Every row gives one point. Each table stands for the endless flat space through its points: a line for two points, a plane for three, and so on. Write the one point that lies in both, or say that there is none.

First (2 x 4):
[[  7  13 -15 -13]
 [ 22  22   0   2]]
Second (2 x 4):
[[ 20  18  -2  -3]
 [  8  22 -14  -3]]
They share: [17 19 -5 -3]

First (3 x 8):
[[  4  25   2  17   0  33   8 -18]
 [ 14  -4  25 -12  34   3  13  15]
 [ 20  11  16  -9  16   9  10   0]]
Second (2 x 8):
[[ 15  17  11   8  17  24  13  -9]
 [ 20  21  10  13  20  29  16 -14]]
They share: [10 13 12  3 14 19 10 -4]

First (2 x 12):
[[  2 -14  10  13  -9  18 -10 -13  -8 -12  -7  -3]
 [ -3 -14   9  19  -6  22  -7 -17  -9 -15  -5   1]]
Second (3 x 12):
[[  3 -26  13  13 -18   4 -25 -19  -3 -15 -13 -17]
 [ 11  -2   9   1  -6  24  -1   1 -11  -3  -5   3]
 [-14 -50  14  13 -21  -4 -19  -9  -7 -27   0 -37]]
They share: [  7 -14  11   7 -12  14 -13  -9  -7  -9  -9  -7]

First (2 x 18):
[[-16  15  -9  13  10 -18  22  -3  -6  19   2   3   5  17   0   1  -9 -14]
 [-21  15 -24 -12  30 -18   2  -3   9   4 -23  13   0   7  30   1  21   1]]
Second (4 x 18):
[[-15   7 -18  12  39 -22  24  11 -25  29 -14   1  -6   4  18  -2  15  11]
 [-24   7 -28  20  23 -20  38   2  -8  13 -11   0 -19  -4   5   8  18  -6]
 [-31  15 -28  10   6 -21  20   3   9  13  -1 -11 -10  -7  15  21  -6 -25]
 [ -7  11 -19  14  32 -13  35  -8 -21  15 -18  14  -9  11   0 -10  25   6]]
They share: no point

First (2 x 24):
[[ 18  24  21  -2 -12  -2  11  17 -10 -15  -9 -21   7   1  -6  19   8   2
  -19 -17  18  -8 -11  -2]
 [ 18  12   5  22  -4 -14  19   5 -30   5 -21   3   7 -15 -18  15  -4  22
    1  -9  14  16 -15  14]]
Second (3 x 24):
[[ 13  37  -1  21 -19   0 -11   7 -31  -8 -14  -4  11 -17 -19  25   8  15
  -19  -9  -8  -9  -5   3]
 [ 19  22   8  13 -24 -20  15  17 -10   6   3 -23   1 -31 -34  31   6  27
  -20  -6  13  -9   1 -22]
 [ 19  16  14   9 -10 -12  19  13 -16  -2 -11 -13   5 -11 -16  19   2  15
  -10 -12  19   3 -11   0]]
They share: [ 18  18  13  10  -8  -8  15  11 -20  -5 -15  -9   7  -7 -12  17   2  12
  -9 -13  16   4 -13   6]

First (4 x 24):
[[ 10   8  -4   3 -17  14  -9  19 -22  -4  33  -7  -5  -9 -18   6   3  -8
  -15  21   5  23  19  15]
 [ 26 -12  16  26 -12  -5 -11  -1 -18 -23   7 -12 -17   2   7 -14  11  22
    6  -3  28  12  31   1]
 [-11  16  26  39  -9 -19  12  -1  -1  10 -13  10 -23  -6  25 -20 -20   6
   29  27  23   2  15   9]
 [ 20   6 -14  -4 -18  19 -17  23 -24 -11  43 -12   1 -10 -23  10  11  -8
  -24  15  -2  24  19  13]]
Second (4 x 24):
[[ 17  39 -32  36  -8   7 -14   6 -33 -31   2 -17 -25 -15   2 -21  -6   5
   15  12  10   7 -14  23]
 [  6  19   6  26 -19 -20 -10  14  -6  -4  27  12  -1 -15  29  -5 -11   5
    4  10 -15   7  11  -5]
 [  8  -3  28   9 -20 -29  -2  15  24  17  29  19  14 -12  35   3   0   5
   -3  15 -17  -2  34 -19]
 [ 13  39   8  28 -44 -29  18 -10 -29 -27  14  -5 -25 -47  22  -5  -2  21
   -5  36  -2   7  -2   7]]
They share: [ 14  16  -4  21 -11  -8  -9  11  -2  -6  13  -1  -5 -11  16 -10  -1   4
   7  13  -1   1  11   3]

First (2 x 24):
[[ 13  11  23   6 -31  26  20  17  -8   8   6   5  18  -2   5  -4  17  14
   29 -13 -14   3 -27  18]
 [ 13  15  17  11 -26  20  18  16 -10   5   4  10  17  -4   9  -7  16  11
   25 -13 -11  -3 -22  18]]
Second (4 x 24):
[[  0  24   5  21 -23  13  11  -5  -6 -10   7  29  18 -14   0   2  18 -12
   25  -9 -25  -1 -25  19]
 [ 24  34  37  15 -17  29  31  17   8   6  27   9  18 -16 -10  10  34  28
   25  -3   7   3 -35  37]
 [  4   8  -1  29 -35  13  -1  17 -18 -18  -7  12  38 -23  21  -9   7 -17
   31   5 -22   5 -22  19]
 [  4  31   5   4  -6   5  25 -12  -9  14   5  39 -14  15   1 -10  18   8
    9 -40 -17 -27  -8   6]]
They share: [ 13  19  11  16 -21  14  16  15 -12   2   2  15  16  -6  13 -10  15   8
  21 -13  -8  -9 -17  18]

First (3 x 24):
[[-13  18 -18   1   0  29 -12  33 -20 -16  -2  10  16 -11 -26  10  18  29
    0  25 -13 -14  -9 -28]
 [ -2  -4 -20   1  -9  23  -5  13 -23 -14  -6   9   0 -14 -19  12  16  15
   18  11  -3 -15  11 -20]
 [  7  -6 -14  -7  -8  13  -8  13 -20 -12  -2  14   0 -11 -18  14  14  13
   16   1  -5 -18  11 -16]]
Second (3 x 24):
[[  7  19 -12 -37   0  38   9  27 -12 -38 -11   4  13 -22 -31  25 -15   7
   26  -7  -2 -37   2  -2]
 [  5 -15 -10  19  -4   0 -19   7 -22  10  -3  28   3   2 -13   3  45  23
    4  27  -6  -7   6 -30]
 [ 13   1 -30  -1  12   8 -15  15 -18  -2  13  28   7 -10 -13   7  21  43
    8  23  10 -19  26 -14]]
They share: no point

First (4 x 24):
[[ -2 -18  -3  -3  -9 -40  19  12  28 -17 -16  28 -24  -8  -7   6 -25   6
   23  17  -4 -27  30 -30]
 [ 10  -6 -10  16  -7 -31  30   1  37 -27   7  31 -14   1 -16  21  -3   5
   26  19 -23 -18  16 -22]
 [  8  -5 -11  22  -8 -24  17 -12  18 -43  21  34  -3  -9  -9  27  -3   6
    7  29 -29 -17  -7 -21]
 [ 12 -25 -21  10 -12 -14  -5 -22  -4 -35  11  22  -1 -13 -11   9 -15   4
   -9  27 -17 -19  -9 -17]]
Second (3 x 24):
[[ 10 -30 -16   7  -5 -14   8 -16  20 -24  -1  12  -8   1 -26   6  -7  -1
   19  16  -9 -12  20 -25]
 [  9 -30 -18  12  -2 -11   5 -21  21 -19  -1   9  -7   2 -26   7 -10   2
   22  16  -5 -10  26 -30]
 [  4 -38   2 -19 -21 -26  12  -2  22 -52 -11  22  -4   1 -36   4  15 -19
    3  20 -21 -10   0  -9]]
They share: no point

First (4 x 24):
[[  4 -25  37  -9 -22  19   6 -18  -5  21 -23 -13  -5   2  18  11   5   6
  -23  18 -20   8   8 -17]
 [  8  -9  -5 -21   2  -7 -12   6 -37 -15 -29   7   3 -12   6  13 -33  -4
   17   8 -20  -6   6   3]
 [-24  -7   1  -9 -40  33  28  24  -3   1  -5 -31  13  14  18  -9 -37  -8
   19 -14 -14 -14   0   1]
 [  7 -12 -16   5 -14   2  12  15 -20 -13 -23 -10  27   4   3  10 -31 -22
   30  -3  -3 -38 -22   1]]
Second (3 x 24):
[[ 11  -2  40  -8  -1 -11  16 -11 -28  23 -10 -19  18  -5  32   4  12  -3
   23  32 -21 -18 -28  16]
 [  5 -10  23 -18 -19   7  19 -10 -22   9 -18 -21   8  -3  21   2  -7 -14
   10  14  -8 -18 -17   3]
 [  6  -9  27 -13 -14   2  17  -9 -23  13 -15 -20  12  -2  23   3  -2 -10
   13  19 -13 -18 -19   6]]
They share: no point

First (5 x 24):
[[-13  38  41  -7 -44  15  -4  11  20  -1 -25  21 -26  -7   7  -5 -24   2
   -3  23   3  27   0 -15]
 [ 17  -1 -18  -8  15  27 -25 -14   7 -11  -6   2  15 -23 -19  -4 -20  28
   41   2 -33  14   7  -4]
 [  4  15   0  -2   1  43 -12  13  17  -6 -15  12  14  -9 -15  25  -5  27
   25  -5 -25  13  10 -13]
 [ -5   4  17  -8  -8  17 -22   1   1 -19  -3   0  -8 -16 -17 -12 -12   8
   18  22 -26  15   5  -2]
 [ -2  19  18  -9 -13  29 -10  11  16 -10 -17  13  -4 -10 -11   6 -11  11
   10  10 -18  17   3 -12]]
Second (2 x 24):
[[ -8  11  19  -4 -17  20 -19  -5   8 -13 -11   3 -13  -9 -18  -1 -13  20
   23  19 -13  14  -1  -3]
 [ -8  35  11  -4   7  12  -7   3   8   7   1  19  -5 -17   6  -1 -13   4
   15   7 -29  22  15 -11]]
They share: no point

First (4 x 24):
[[-31  -3  14 -21  -4 -13 -11  -9  -2  15  -7  25   8   9 -31 -21  23 -31
   18 -10   0  -6 -32  -7]
 [-24   1  29 -30 -19 -33 -27   2  -7  31  11  30  24 -19 -38 -10  34 -57
   31 -15  10  16 -39  -1]
 [-15 -25 -12  -3 -10  15  -7   3   8   1 -23  13 -20  17  -1 -27  11   5
   -4   6 -18 -32  -8 -19]
 [  1 -32 -13   2 -25   5 -21  25   9  14 -15   7 -18  -3   2 -18  21  -1
   -3  14 -23 -25  -4 -25]]
Second (2 x 24):
[[-15 -23   1 -23  -9 -11 -10  -1   2  23  -7  17   9  -2 -17 -25  21 -19
   22  -9  -5  -1 -14   0]
 [-15 -20   3 -19 -14  -7 -14   2   2  18  -7  19   3  -3 -14 -22  20 -20
   16  -6  -5  -6 -16  -5]]
They share: [-15 -17   5 -15 -19  -3 -18   5   2  13  -7  21  -3  -4 -11 -19  19 -21
  10  -3  -5 -11 -18 -10]

First (2 x 24):
[[ -5  10 -15  20  -6  16 -22  21 -30   9   0  -2 -24  26  14  12  -3  -7
  -36  -9  30  21 -10 -15]
 [-11 -14 -21  20  -6  16   2  21  -6  -9 -30 -26 -18   2   2  18   3  17
   -6  15  12   9 -28 -27]]
Second (4 x 24):
[[  4  -7 -31  25  -2  30 -15  34 -34   4  -9  -7 -26  28  -5  20  -7 -10
  -21  -4  13  24 -25 -22]
 [  1  -8 -20  14 -14  30  -6  21 -12   5  -4  10 -18  31  -5   6 -17   2
  -12 -10   6  13 -45 -10]
 [-26  -1  -1   1 -20   6  -3  16   2  10 -15 -13 -32  -2  31  -4  11  26
   -9   2  13   0 -25 -28]
 [ -4   9 -25  41   0  22 -17  30 -50  -8 -21 -37 -20  26  -3  28 -11 -16
  -43   2  31  20   5 -22]]
They share: no point

First (3 x 24):
[[  0  10 -13  16  -1  12  13  -9  32   5  -1  25  11  -1  22  19   3 -26
  -21 -18   2   3  17 -22]
 [ -5  10 -15   9 -12   0  22 -10  48  -1   6  23  11   5  37  16  -3 -37
  -16 -10   9   2  23 -18]
 [ 20   2 -21  12  19  20  17 -29   8 -11  19   1 -13  -1   2   7   3 -14
  -17 -10 -10 -17   9 -14]]
Second (4 x 24):
[[ 10   9 -20  21   8   2  18 -27   8 -15   6   9   9  -7  20  32  14 -12
  -22 -22  -9   6  21 -13]
 [  6  16 -12  16   5  -9   6 -31   6  -8  -7  -6   6 -13  34  37   8  -4
  -15 -26 -15   3  33 -26]
 [ -5   9 -21   5  -8  29  18 -11  22   6  -2  14  -2   3   9   7 -14 -43
  -21  -6  -1 -12   6 -28]
 [  2  16  -8  10   5   1  -2 -31  14   6 -17 -14  -6 -13  38  21 -10 -12
   -9 -26 -13  -9  35 -36]]
They share: no point

First (4 x 24):
[[  4 -30   7  27   4 -17 -13 -36 -23 -16   9  21 -36   5  11 -32  -8   7
  -15  11 -28  -2   8 -17]
 [ 16   3 -20  -1  -6   3 -32  -8   9 -14  13  25 -21 -16  16 -12  -1  -6
   14   4 -10  22  -1 -17]
 [  2   8 -20   6  -3  -6 -30  -8  -5 -23   5  19 -10 -12   1 -17   3 -13
   12  -9 -14  17  11 -16]
 [ 24   2 -21  -6 -10  10 -35  -9  17 -11  19  30 -29 -16  26 -12  -2  -4
   17  12  -9  24  -9 -20]]
Second (3 x 24):
[[ -7 -12  -7   2   3  -9 -32 -11  -2 -12  11  13 -17 -18 -11 -27   1 -14
  -14   3 -25  25  21 -15]
 [  2 -15 -13  17   3 -24 -20 -23 -14 -12  -1  10 -20  -3   4 -18  -8   1
    1  -3 -16   7  18   0]
 [  5 -12  -9  22   5 -20 -15 -21 -17 -16  -1  15 -17  -5   6 -14  -7   4
    2  -5 -14   5  12  -6]]
They share: [  2 -11  -7  17   5 -15 -19 -17 -13 -16   3  16 -16 -10   1 -17  -4  -1
  -3  -3 -17  11  13 -11]

First (5 x 24):
[[ 22 -35 -44 -13  -9 -33 -21  -9  -1 -19 -10  -3   8 -21   3   4 -43  15
  -14 -24 -11   1   3 -21]
 [ 18 -25 -24   0   1 -20 -19 -20 -11  -5 -16   2  22 -16  -6  10 -29   7
  -10  -9 -13  -2  11 -25]
 [ 13 -20 -53  -4 -27  -6 -21   3  -1 -19  11  18   5  -6  21  25 -22  -3
   10 -18 -14 -11 -18 -24]
 [  1  -4   6  15   3  21 -17 -21 -34   5  -1  14  33 -17 -22  26   4 -22
   -9   5 -13  -2  12 -22]
 [  1 -31 -51 -18 -24 -24 -14   0  -7 -40   2   5   6 -35   2  14 -50  -7
  -24 -46   5  -5   0 -19]]
Second (5 x 24):
[[  3 -17 -12 -21  -5 -10 -17  -4 -36 -21   9 -18  27 -15 -17 -15   9 -11
   -7   6 -31  18  10 -12]
 [ 12 -32 -13  19   2 -10 -28 -31  -3  -7  -9  18  -5 -20  -1  43 -41  -7
  -12 -26  -4  -9   1 -32]
 [  5 -37  -2 -12  -3 -28 -43 -17 -40 -42   1  -9  -5  -7 -23  -3 -11 -19
  -11   2 -25   6   8 -23]
 [ 26 -10 -32  -6 -10  23 -16  12 -13  19   4  10  43 -29 -20  17  -6  17
  -22  -3  -2  10  15  -1]
 [ 20 -18 -12 -10  -4 -15 -34 -10 -45 -29  -8  -4   7 -19 -30 -19 -16  -7
  -26   3 -22   0   1 -17]]
They share: [ 13 -20 -17  -1  -3  -3 -21 -12 -19  -7  -1   3  17 -21 -12  13 -16  -3
 -14  -9 -14   4   6 -18]

First (3 x 24):
[[ 10 -13  14  -7   3  19 -13   2  -4  11  -9  11  14  14   2  -3   9  13
    0   7 -18 -12  -2   6]
 [ 30 -30  22  11  12  -8  -9  -5   7   2   4 -13   1   0   8   9   5  18
  -11  25 -19 -36  -9  10]
 [ 17 -19  17  -1   6   8 -11   0   1   6  -5   1  10   8   3   0   7  15
   -4  13 -17 -22  -4   6]]
Second (5 x 24):
[[ 63 -21  13 -10 -17  -9 -11 -21   6   7 -18  16  -1  -2  28 -20  21  49
   13  40 -20   1  -5 -15]
 [-11 -11 -11 -12  17  39   3  13 -12 -17  14   2  21   2 -20   6  -3   9
   -9 -14  -8 -27  13 -17]
 [ -1 -16  13  -7 -15 -12 -15  26   4   3  -6  -7  19   8 -31  -8  11   9
  -14 -14 -12 -20  -9  -6]
 [ 33 -38  17 -19  -3   6 -15  -2 -12  -1   2  39   5  -6   3 -12  -9  57
   -2   2 -26 -26 -21 -46]
 [ 23 -17  10 -18  15  32  -4 -21 -11   3 -14  17  16   5  21   3   1  28
   11  22 -11 -19   6  -6]]
They share: no point

First (2 x 24):
[[  8   2 -29   4  18   6   6  25  29  31  -2  13  -7 -25 -13  -9   8   4
  -27  -9  25 -10 -14  12]
 [ -4  -2  -5   4  10  26   2  17  17  15  10   5   1 -17  -9  -9   4  24
  -11  -9   9  10 -14  -8]]
Second (2 x 24):
[[ 14 -13 -29  -8   9  18   3  19  29  25  19  22 -13  -4 -25 -27  -7  28
  -12  -6   1   5 -14   0]
 [-16  11   7  16  15  24   3  19  11  13  -5  -8  11 -34   5   9  17  10
  -18 -12  25   5 -14  -6]]
They share: [ -1  -1 -11   4  12  21   3  19  20  19   7   7  -1 -19 -10  -9   5  19
 -15  -9  13   5 -14  -3]

First (5 x 24):
[[-12 -15  -1 -27 -27  29 -10  -2 -11  -9 -16  -9   7  10 -18   5  10 -12
   13 -21 -28  18  -6  20]
 [-27 -36  31 -25 -21  33  11  -3   4 -34  -3 -22 -19  10 -39  26  11   3
   -5 -16 -56  -6   0  17]
 [-12  -8   0 -19 -10  12  -3  20   2 -16   5 -19   1   7 -11  -8 -11  -2
   20 -20 -24  20   5  18]
 [-24 -28  58  11  17   4  -2  20  41 -21  32  -5 -10   5 -31   1  12   6
  -47  18 -41 -30  30  19]
 [  0 -20   9   4 -12 -16  11  13   7  -8   2 -28 -18  31 -23 -20  15  -1
  -16 -27 -19 -10   4   4]]
Second (2 x 24):
[[  6 -23  12 -17 -14  24 -12   9  21  -3  -1  -7  15   0 -14  -3   2   6
  -17   3  -9 -18   9  18]
 [  1 -20  13 -13 -12  19 -12   9  17  -3   0  -6  12   4 -15  -5   6   1
  -16   0 -13 -12   9  18]]
They share: [ -9 -14  15  -5  -8   9 -12   9   9  -3   2  -4   6  12 -17  -9  14  -9
 -14  -6 -21   0   9  18]

First (2 x 24):
[[ 15  30   4  34  -2   8  14  -8  12   9 -21  -2  14  -6   6  20  31  21
  -12 -30   4   1  -5 -10]
 [ 11  25   5  28  -5   9   9  -6   8   9 -21  -5  13  -2   6  18  25  18
  -15 -25   3  -1  -1  -5]]
Second (6 x 24):
[[ 14  21   7  14 -16  20  -1   5  -7  22 -12 -23  11  23  -1  13  10   0
   -7 -18   3  -5   9  20]
 [  9  12  28  19   1   7 -16   9   8  22 -13   1  -1  29   2  10  26  -4
   -5 -21   4 -16  19  13]
 [ 20  39   2  16 -20  33   0   5  -2  30 -17 -25   5   6   2   4 -15   9
   -5 -20  -9   3  -4  23]
 [-23 -10  27   7   4 -14 -20  -8   2  -8 -16  -4  13  23  16  34  57   5
  -16  -5   5 -28  15  -5]
 [ 16  32  14  19 -11  22  11  20  26  39 -42  11  -8   7 -25 -15  -8   2
  -30 -26   3   5  35   9]
 [ 10  23   0  -4 -38  21   2   9 -10  16 -17 -43  23  10  -4  14  11  23
  -21 -14  -5 -11   0  35]]
They share: no point

First (4 x 24):
[[-30  13  11 -18 -13 -11   7  -1 -35  15 -22  36 -24 -17  -1  -7 -18  -6
   16 -36  -4 -26 -16 -16]
 [ -2  -3   9  14  -9 -21  -7  17  -9   7 -10   6   8 -19  15  -1   4   8
   28  -4   8  -4 -40   4]
 [ -7  28  21  20  23   3  29 -13 -26  15 -12  28  14  -9 -12  14  23 -11
    2 -16 -22  -8  -6  13]
 [-12  -1   9   2 -17 -21  -7  17 -19  11 -14  14  -4 -23   9  -7  -6   6
   24 -16   8 -12 -32  -2]]
Second (5 x 24):
[[  8  26   3  24  11  -3  21   8 -20   7 -18  12  -7 -16  10  11  29   2
   -2  -6  -8 -10 -31  -4]
 [ -4 -20  49  19 -22 -20  25  10  -9  23  12  17  58 -17 -37  10  11   7
   12   4  -5 -20   2  34]
 [ 35  34  -8  21  18  -3  24 -20 -20  -7  -4   0  -9   3   5  26   8  15
    2  -4  19 -13 -15  -3]
 [-30  -7  32  21  -4 -18 -13   5 -20  29  -1  17  52 -31 -25 -14  -8 -13
   41 -24 -12   9  -5  45]
 [-16  -5  28  17   0 -20 -15 -13 -20  21   9  11  54 -19 -29  -6 -24  -5
   47 -24   6   9   7  49]]
They share: [ -3  12  16  20   5 -10  10   6 -19  13 -10  15  14 -18  -2   5  16   0
  12 -10  -6  -5 -20  13]

First (5 x 24):
[[ -9 -11 -12 -19  10 -19  -4 -21 -21 -48  -8 -35  -9  -2   6 -14 -17   5
   -7  32  40  -1 -29 -12]
 [ -3  10 -28 -35 -11 -10  10 -30   6 -20 -17 -30  13 -26  -8  12  -3 -21
   12   6  31  17  -5  13]
 [ -5  25 -16  -3 -26 -15  -4  15   3 -28 -28  -3  31 -34  -2 -18 -25 -31
    5 -20  12  11  15 -12]
 [-13   4  18  -7  -1 -30 -24  -2 -12 -44  -9 -16 -13   6  28  -8 -39   9
    2  30  33  -7 -13 -21]
 [-12  14  11   1 -11 -26 -20  12  -7 -39 -17  -7   1  -6  20 -15 -39  -4
    4  11  21  -2   2 -24]]
Second (4 x 24):
[[ -4  10  11 -20 -33  -8 -23 -20   6 -19 -26  -6  14 -25  -9 -12  -3 -21
   12   4  25   8   4 -15]
 [ -4  17  -8 -15 -11  -6  12 -23 -13 -13 -15 -19   9 -24  25  14 -10 -35
  -10  28  51  32  11  -2]
 [ -4  16  -9 -16 -15  -8   9 -16  -6 -15 -18 -18  10 -21  19  14 -11 -27
   -2  22  43  22  10  -5]
 [ -7  13 -17 -15 -18 -23  -1  -3  12 -23 -22 -24   6 -17  -1  16 -25  -9
   14   1  19   3  13  -4]]
They share: no point

First (4 x 24):
[[  9  19 -44  18  28  -6 -10   5 -14 -27   6 -23  -1  -6  15   6 -24 -15
   26  -4 -13  13  27 -44]
 [  8   8   7  15   4 -11  38   1   9  -6  13 -10 -13 -21  12 -20   6  11
    1  19   2  -5   7   1]
 [-15  14 -47   1  19 -18   3 -11  -4 -24 -15  -3   8  12  31 -13 -45   4
   11  11 -19   2   8 -35]
 [ -1 -16  -9 -12  13 -31  20 -35  -9   8   1   7 -21  -6  10  -4 -24  -5
   26   1 -38   8   2 -19]]
Second (6 x 24):
[[ -3   7 -24  12   2 -21  23 -17  11 -23   4 -19  -7 -22  17  -2  -9  -4
   26  29 -21   0  17  -3]
 [  6   3   7   2  13   0  25 -12  -1 -11  20  -2 -35 -16  12   2   2   3
   34  27  -6  -8  13 -17]
 [-23   7 -48  26  -8 -28  31 -13  14 -38  -9 -34  11 -25  12 -25  -8 -18
   13  19 -30   7  13  15]
 [ 11   3  15 -16  14   1  13   2 -20  -4  13  16 -34   0  24  -8 -17  23
   13  14 -12  -1   6 -38]
 [ -6  -5  39   3  31  14   5  -1 -35 -10  42  32 -47 -11   7 -17 -16  -2
   31  21  10   7   0 -41]
 [-22   3 -17  29  25 -29 -11  -9 -20 -25  17   9  15 -18  14 -28 -51 -20
   10  15  -7  30   4 -27]]
They share: [  2   7 -16   8  13 -15  19  -7  -1 -11   4  -8  -8  -9  16 -11 -15   2
  12  10 -12   2  10 -18]
